Each row of a before or after table is a point. One or more steps were done to the points. Then noise was added and the rows were shuffled. The steps act on columns, c1 being the first. What was done? A step turns or swaps two columns, mirrors them in a line or flattens them onto one, adds a multiple of one to another, or multiplies or shifts one. Angles are multiples of 10 degrees, from the lower column toward the higher: turns from -170 to 170, lines from 10 to 170 but not 90. Use the fewest steps. Two steps may share a column if one is a turn and the other turns, adds or multiplies; they go together, in the order done. Otherwise the lowest column goes first.
In the rows, 128 means zero.

Before:
[[122 214 190]
 [136 130 123]
 [177 130 137]
 [122 124 139]
 [133 141 126]
 [153 145 215]
 [144 146 132]
 [144 122 122]]
After, 8 rows:
[[115 126 140]
 [156 136 132]
 [132 216 146]
 [102 137 124]
 [125 120 122]
 [117 120 128]
 [126 131 144]
 [102 190 217]]
Steps: shift c1 by -20; swap c2 and c3

Before, 8 rows:
[[171 141 102 148]
 [142  65 185  97]
 [118 170  72  89]
 [158  65 119  42]
 [114  98 135 113]
 [107 130 135 135]
 [149 132 144 143]
 [103  94  83 142]]
After:
[[171 139 105 140]
 [112 125 137 122]
 [110  98  57 123]
 [130  68 142 133]
 [126  66  76 123]
 [105 171 102 117]
 [153 138 143 138]
 [112  97 112 123]]
Steps: flatten c1 and c4 onto the line at 20 degrees; add 0.7 times c2 to c3

Before (11 x 8):
[[126 165 158 122 175 104 170 144]
 [149 111  99  81 112 123  78 115]
 [168 136  96  70 163 171 118 141]
 [123 138 103  59 101 155 113 108]
 [114 109 139 119 104 108 158  90]
 [157 139 162 111 185 144 174  97]
 [141 134 147 125 176 176 144 144]
 [106  84 109  85 116 101 178  90]
 [ 81 103 107 111 136 104 149  72]
 [187 165  53  93 126 176 121 135]
 [108 117 143 127 125  91 174 142]]
After, 11 rows:
[[130 103  86 105 121 181 148  75]
 [116 111 111 110 149 149 157  92]
 [154 139 118  57 154 116 114 118]
 [164 133 133 129  81  91 142 144]
 [145 134 106  74  90  69 120 151]
 [107 165 116 123  82 141 169 145]
 [113  83  58  78 141 159 178  98]
 [127 138 115 104  71  95 172  97]
 [140 163  58  95 130  54 122 142]
 [113 110 149  80 142 115  77 123]
 [108 118 101 130 131 166 175 143]]
Steps: turn c1 and c6 by -120 degrees; add -1 times c7 to c3; turn c4 and c8 by -10 degrees; multiply c5 by -1

Before, 8 rows:
[[117 154 187 107 115 112  97 183 120]
 [ 94 129 138 126  99 139  92 124  92]
 [134 127 179  99 142  87 102 134 119]
 [154 150 182 133 249 139 174 121  96]
 [135 156 132 134  98 143 104 121 188]
 [142 112 142 107 103 153 100 137 102]
 [129 146  85 142 106 139 146 140 124]
 [140 133 179 148 129 120 137 136 118]]
After:
[[153 117 160  81 179 132 105 184 106]
 [147 130 135 136  80 143 133 135 145]
 [149 155  33 136 219 136 122 118 184]
 [133 141 145 144 177 125 123 139 141]
 [128 135 131  97 182  92 107 148 109]
 [129  93 159 127 128 137  79 121 116]
 [112 142 156 102 132 154  91 128 117]
 [156 135 158 138 122 139 168 116  78]]
Steps: swap c1 and c2; turn c3 and c5 by 70 degrees; add -0.5 times c8 to c4; turn c6 and c8 by -20 degrees; mirror c7 and c9 in the line at 30 degrees

Before (11 x 12):
[[104 119  95 132  98 168  92 138 122 126 131  96]
 [148 116 124  51 104 120 136 189 152 130 142 143]
 [124  71 135 128  38 148 102 130 132  86 129 142]
 [121 140  71 120 141  94 133 153 100  80 133 139]
 [109 146 125  86 121 120  77 180 108  90  64 107]
 [ 81 118 159 140  85 125 139 133 107 133 153 116]
 [ 77 117 109  97  81  60  67 110 126 109  89 108]
 [105 154  99 158 143  88 196 171 152  91  75 187]
 [123  99  90 137 175 122 112 169 115 117  90 124]
 [ 70 112  93 159 106 116 135 151  73 123  64 147]
 [ 89 126 118  85 147 119 131 140 129 121 143 161]]
After (11 x 12):
[[101 136  99  97 115  87 205 115 157 182  74 132]
 [123 201 195 156 123 119  95 149 169 184 151 123]
 [159  74 137  49 106 121 137 179 136 134  58 109]
 [107 130 180 120 154 141 153 147 110 191 131 119]
 [106 130 128 131 124 160 182 151 137 107 122 122]
 [129  97 109 127  68 169 186 126 141 146  79 127]
 [ 77 106 116 142  73 126 127 142 143 125 138 119]
 [114 150 148 140 188 133 134 160 122 143  93 112]
 [ 98 168  95  85 142 148 167 180 123 163  74 109]
 [ 49 189 159 159 113 118 151 146 121 141 110 123]
 [ 97  98 137  88 144 124 119 131 157 139  95 130]]
Steps: turn c1 and c9 by -40 degrees; add 1 times c4 to c2; turn c2 and c11 by 60 degrees; turn c3 and c7 by -140 degrees; turn c5 and c7 by -30 degrees; mirror c6 and c10 in the line at 160 degrees; flatten c8 and c12 onto the line at 160 degrees

Before:
[[156 122 123 113 154 166 122 139  95 141  94 104 115 120]
 [108 200 140  79 102  79 121 174 103 121 217 100 101 131]
 [141 123 117 148  77  83 142 139 131 115 103 105  77 107]
 [116 153 108 105 151 119  78 134 106 172 113 147 128 113]
 [122 139 109 123  91 140  90 123 184 105 130 109  92  83]
 [127 151 122  88  93 171  97 174 176  83 123 141 140 113]
 [107  74 147 104 164  88 113 180 135  73 120 160 151 153]
 [ 99 132 124 149 161  74 152  99  92  92 138 154 100 151]]
After (8 x 14):
[[108 200 158  98  70  65 108  75 145 120 244 100 119 120]
 [156 121 115 100 146 159 107 112 155 142  84 104 131 127]
 [107  75 176 120 128  82 119 102 107  72 116 161  78 108]
 [127 151 113  76  61 155 125 101  79  82 122 141  88 161]
 [115 153  78 109 146 112  74 124 127 171 109 147 123 144]
 [122 139  80 120  94 138 123 109  79 105 131 110 158 194]
 [141 124 101 163  68  92 142  87 139 115  95 105 160 146]
 [ 99 133 118 166 181  85 131 133 162  92 141 154 168  91]]
Steps: multiply c3 by 2.5; turn c4 and c6 by 20 degrees; add -0.7 times c8 to c5; turn c8 and c13 by -140 degrees; turn c7 and c9 by -30 degrees; turn c9 and c14 by 160 degrees; multiply c11 by 1.3

Before (14 x 20):
[[152 145 142 158 120 107 124 115  92 132 161 170 109 116 157 116 124 153
  149 137]
 [146 140 146 149 138 105 116 113 121 127  92 121 130 148 111 120 134 132
  145 112]
 [126 150 140 157 134 195 137 123 141 107 150 181 131 131 146  94  94  83
  142 160]
 [145 155 145 146  98 100  77 118 121 119 164 128 124 107  47 150 149 153
  147 201]
 [159 164 111 140 121 115 130 131 143 133 164 107 104 116 134 114 123 142
  147 110]
 [129 135 108 118 115 167 125 107  68 130 174 112 133 119 117 114 119 158
  149 112]
 [127 166 156 139  89 113 125 119 128 133 164 113 103 122 100 137 149 133
  143 120]
 [135  98 113 139 141 104 101 130 120 127 155 111 132 110 146 198 127  83
  123 166]
 [158 166 145 116 127 119 114 163 110  80 174 117 134 104 138 131 143 156
   98 126]
 [128 155 143 149 135 101 137 146 138 131 170 111  82 245 146  94 147 142
  108 110]
 [128 164 151 148 131 103  84 133 142  28 160 107 113 140 146 114 117 159
  127 132]
 [122 165 132 161 135 130   7 122  80  86 148 107 109 110 137 110  84 149
  149 116]
 [140 134 115  89 115 107 120 117  53 131 175 126 128 112  47  95  81  91
  141 127]
 [132 135 155  43 124 138 131 127 145 134  97 104 128 139 136 100 153 118
  147 145]]
After, 14 rows:
[[147 100 109 143 141 118  98 130 111 128 186  89 128 109 134 202 130 106
  122 170]
 [104 191 151 140  89 118 128 137 120 137 219 119  86 124 109 148 150 152
  152 118]
 [133 131 157  34 123 118 123 128 143 134  53 108 131 134 127  95 147 136
  147 142]
 [146 142 142 158 130 159 138 119 186 109 178 143 144 133 124  98  93  61
  139 157]
 [120 129 110 120 116 205 122 137 117 127 239 133 141 117 100 110 119 167
  151 109]
 [124 135 142 153 137 120 117 156 101 128  38 121 134 141 104 122 127 131
  141 113]
 [133 165 148 116 125 130 117 156 111  86 248 132 157 113 167 134 136 155
   98 125]
 [ 64 131 112  89 116 169 120 169  61 134 251 104 132 114  92  87  83  99
  140 129]
 [143 170 145 150 131 100  82 129 128  25 208 137 109 131 138 115 117 166
  128 131]
 [141 179 133 159 135 168  12 118 104  81 180 126  95 112 121 115  82 154
  145 113]
 [ 67 154 140 142  94 114  81 165 109 114 220 144 132 114  90 148 153 143
  147 203]
 [139 180 112 140 123 112 129 153 128 134 217 122  86 123 125 109 125 158
  149 106]
 [136 198 147 151 135 104 138 121 117 128 232 124  26 211 155  96 153 151
  112 109]
 [170 154 137 155 121 142 120 138  89 131 216 173  85 117 120 117 123 112
  152 141]]
Steps: turn c8 and c15 by 70 degrees; turn c1 and c8 by 70 degrees; multiply c13 by 2.5; turn c2 and c13 by 20 degrees; turn c6 and c9 by 50 degrees; multiply c11 by 2.5; turn c12 and c18 by -40 degrees; multiply c14 by 0.7
